Each point is reached from the start by the listed moves, each made once or not at all, plus a little noise. Say if it took an odd or an even number of moves. Then give how often each move was made.

Moves:
(1): [ 60   4 -31  -4  -7]
(2): [31 60  3 -5 -4]
Start: [ 11  14   1  -1 -10]
Points:
[103  80 -28 -11 -20] => even (1, 1)
[ 11  15   1  -1 -10] => even (0, 0)
[ 72  18 -30  -4 -17] => odd (1, 0)

Moves:
(1): [ 44   1   5   0 -24  36 -22   2  -3]
(2): [12 26 45 22  5 -8  7 -2  7]
(3): [-24 -71  43   9 -15  10  11 -12 -11]
(4): [ 13  -5 -11  45  -3   0  -4   8 -16]
(5): [ 35 -24   0 -17  56  16  13   3  12]
(6): [-30  18  -8  39  -3  67  37  16  40]
(7): [ 20   1 -14  -1 -25 -12  48  -9  -2]
(8): [ 11 -25   2  -4 -20 -26 -19  59  48]
(9): [ 10 -12  -9  14   2 -12 -13 -34  36]
Start: [-10  -7  20 -14   6  14  -5  27 -11]
Points:
[ 99 -70   8  20  15  25 -46  64  64] => odd (1, 0, 0, 1, 1, 0, 0, 1, 1)
[ 27  11  68  45 -41  81  -1 105  80] => even (1, 1, 0, 0, 0, 1, 0, 1, 0)
[-12 -13   4  17 -43  44  59  93  74] => odd (0, 0, 0, 0, 0, 1, 1, 1, 0)
[-17  14  -2  23 -29  67  80  30  27] => even (0, 0, 0, 0, 0, 1, 1, 0, 0)
